Each row of a before or after table is a point. One or more steps were done to the points. Then noise was added and the rows were shuffled. The steps act on columns, c1 being the first. Name the steps. A step turns or swaps two columns, mirrors them in a line or flattens them onto one, adds a multiple of one to another, or multiplies or shifts one. Angles are multiples of 10 degrees, from the lower column toward the higher: turns from -170 to 170, lines from 10 to 170 but not 90. Use the fewest steps. Two steps may share a column if one is a turn and the other turns, adds or multiplies; they go together, in the order done. Otherwise the lowest column goes first.

Before (11 x 3):
[[  2  -6 -49]
 [ 33  52  24]
 [ 52 -22  23]
 [ 56  27   9]
 [ 60  47 -18]
 [ 27 -18  19]
 [ 30 -19 -35]
 [-19 -29  15]
 [-48  25   1]
 [ 23 -13  29]
 [-51 -24   6]]
After (11 x 3):
[[-53  50 -19]
 [ 30 -14  16]
 [-59  25  26]
 [ 32 -46   6]
 [ 12  53  22]
 [ 14  36 -36]
 [-17 -49   2]
 [ 14  30  17]
 [-36  52  10]
 [ 12  23  30]
 [  5   1 -50]]
Steps: turn c1 and c2 by 100 degrees

Before (12 x 6):
[[ 27  -4 -19  -8 -24  16]
 [ 50   0  12 -26  -3 -36]
 [  2   8  -3 -15  22  -1]
 [ 22  -5 -16 -21  14   0]
 [ 21 -14 -11 -25  21  15]
 [  0  14 -23 -22 -16   4]
 [ 32 -17  -5  40  32  -9]
 [  3   7  10  16 -10  -7]
 [  3   0 -11  -3   6 -31]
 [ 20   5 -11  24  14 -23]
 [  8 -16  -2  22 -24  -7]
 [ 32 -27  20  24  17  -8]]
After (12 x 6):
[[  4   9  -3 -15  22   0]
 [ 44 -17  -5  39  32  18]
 [  8  -4 -19  -8 -24  31]
 [  3 -15 -11 -25  21  26]
 [ 41   0 -11  -3   6 -17]
 [ 22  -5 -16 -21  14  17]
 [ 43 -27  20  24  17  19]
 [ 96   0  12 -26  -3  15]
 [ -5  14 -22 -22 -15   3]
 [ 49   6 -11  24  14   1]
 [ 12   7  10  16 -10  -2]
 [ 16 -15  -2  22 -24   1]]
Steps: turn c1 and c6 by 50 degrees; multiply c1 by 1.6

Before (10 x 11):
[[  8  19  -3   0 -26 -17 -67  45  43 -17  25]
 [ 31 -37 -31 -22  -3  24  26  26 -37  14  34]
 [-42  42 -14  14   8  15 -56  41  30 -60 -21]
 [-52  21 -27 -27 -20 -11 -61  20   1 -33  30]
 [  1  14   0   0  24  36 -68  21  -1   5  36]
 [ 44  -5   0 -41  21  20  39 -24  14  46  55]
 [ 63 -16 -66 -55  32 -23   2  -1 -32 -12  44]
 [ 23 -66 -33 -30  25  14  -4 -16   7  14  21]
 [ 39 -52   7 -72  29  -1  12   3 -46  -4   6]
 [ 16  34 -20  -1 -45  17 -67 -12  15 -51  29]]
After (10 x 11):
[[ 44  -4   6 -42  47   3  43 -26  17  45  36]
 [ 31 -35 -21 -23  16  -4  29  26 -37  13  28]
 [-53  17 -26 -25   0  -8 -59  20   1 -32  36]
 [-42  41  -8  11  -4  -2 -56  40  30 -61 -22]
 [ 12  37 -13   2 -26  -4 -67 -13  16 -52  46]
 [ 23 -65 -26 -29  37  -8  -4 -13   6  11   4]
 [  0  12  11   4  39   5 -68  22  -2   6  19]
 [ 64 -15 -65 -57  52 -21   3  -2 -29 -14  23]
 [  6  16 -11   2 -11  -2 -66  47  43 -17  35]
 [ 40 -49   5 -75  27   2  12   4 -47  -2  -9]]
Steps: flatten c3 and c6 onto the line at 20 degrees; turn c5 and c11 by -30 degrees

Before (8 x 14):
[[ 14 -15   1  -7 -15  22 -20   9  19 -13 -21 -24   6   9]
 [ 11 -29  28 -18   7   4 -15  15   1  -9  -5 -10 -20  28]
 [ -8  18 -13 -21  16  -1  -1  25  -1   3  29  18   1  -8]
 [-19  14  -4  -6  -5  11   4  -6 -10 -12  27  19  20  -2]
 [-38 -37 -45  41  15  28 -10  -2 -17  -8  -4  34  30 -26]
 [  7  10  -2  -5 -14  -6   0  -1 -29 -10   8 -13  15  -6]
 [-15  10 -20 -16  -6  -5  32   7 -23 -11  27  -1  10   6]
 [ 21   2  -5  11 -26  19 -18  17  16   7  -4   7  -5  10]]
After (8 x 14):
[[ 16   2  -8  18  -8  -6  95 -13 -23  22  21  16   5   3]
 [  6  -5 -12   2 -15  -6  -1  -9 -29   4  16  -6 -14   7]
 [ -3  15 -13  11 -16  22 -60   8  18   1  -2 -30 -15  -4]
 [-16  15   8  -4 -25  19 -53 -10  17   2  -8   2 -13 -14]
 [ 27 -14 -10   6  -6  11  11  -9 -11   6   9  30   2   5]
 [ 47  16   0 -47  14  27 -30  32 -16  46 -25  23  11   2]
 [  6  14   5  13  14   1  -2 -27  -1  12  10  34   6  19]
 [-21  28 -14  30   6   4 -45  19   1 -26   3 -11   5 -15]]
Steps: turn c1 and c13 by -130 degrees; turn c2 and c8 by -120 degrees; turn c3 and c10 by -100 degrees; turn c4 and c14 by -150 degrees; multiply c7 by 3; turn c11 and c12 by 40 degrees

Before (10 x 24):
[[ 38  28  41  23   9 -13  -9  29 -45  65  46  21  -2  31 -10 -18  21  -6
  -51  67  -8 -16   9  24]
 [ 21   3   7  20   9  25  48  -9 -29  43  -3   1  12 -38 -24 -12  46  38
  -38  19 -10  19  22   7]
 [ 26  -3  -1  -4  36  39 -45  29  -2 -14 -26  -4 -19 -11  21  11  21  16
   17  28  28  75   8 -22]
 [-19  11 -36  17  53  39 -30 -34   1  10  33 -26  89 -47 -35 -20 -19  18
  -27   5  61 -33  -8 -19]
 [-45  -1  22  -4 -29  30 -49  18  37  14  12 -19  -5  23 -10 -12 -16   1
  -28  26 -31  45  30 -26]
 [ 25   5  40  36 -28 -15  42  54  -3  41  14   6  32 -11 -17  21  16  14
  -37 -70 -21  11  15 -10]
 [-59   1  31 -15  13 -21 -11   4  -9  29  -1  41  -1 -29 -14   3   1   8
   -7  24   8  -4  28  -8]
 [ -8   1  -9   9  28   1 -38  -8 -14 -12 -34 -43   5  -7 -60  -1   5   4
  -17 -10   0   2  -6  -8]
 [  2  12 -12  16 -17  22 -17   8 -10 -48   6   9 -16 -44   5 -13  42 -12
  -45   3  40  29 -17   5]
 [ -5  35  -5 -11  -8 -23  10 -15 -43 -12   7 -29 -16  37 -32 -27   4   1
  -30  24  15 -23  53  17]]
After (10 x 24):
[[ 37  28  40  22  10 -15  -8  27 -46 -22  44  22  -2  28 -13 -17  25  -8
  -55 -90 -10 -17  11  24]
 [-17  10 -38  23  -7  41 -30 -34  -3   3  32 -31  91 -44 -33 -20 -18  17
  -28 -25  59 -33  55 -22]
 [ 26  -4  -5  -5   9  38 -41  31  -1  17 -28  -6 -15 -10  25  12  19  14
   15 -10  29  72  37 -20]
 [-60   4  32 -16  28 -20 -13   2  -6  -9  -3  39  -1 -28 -13  -2   3   9
   -3 -43   8  -5  14  -9]
 [-43   0  20  -1  26  30 -50  17  34   3  12 -21  -9  26 -13 -13 -18   1
  -25 -33 -27  42 -28 -27]
 [ -9   3  -8   7  -4  -2 -43  -8 -15  24 -35 -44   5  -8 -57   3   7   4
  -19 -13   0   3  26  -9]
 [ 28   5  38  37  17 -18  41  54  -3 -68  13   7  31 -10 -16  22  15  18
  -39  34 -24  11 -27 -10]
 [ 17   2   8  26  23  24  47  -8 -27 -23  -6   4  13 -35 -29 -12  46  36
  -38 -49  -7  22  12   5]
 [  3  16 -12  18 -17  18 -14   7  -9  41   4  14 -16 -42   6 -12  42 -13
  -45  24  42  30 -18   3]
 [ -6  36  -6  -7  52 -22   9 -15 -42  28   6 -27 -15  33 -34 -26   1   1
  -29 -28  20 -23  -6  15]]
Steps: swap c5 and c23; add -0.5 times c15 to c20; turn c10 and c20 by -150 degrees
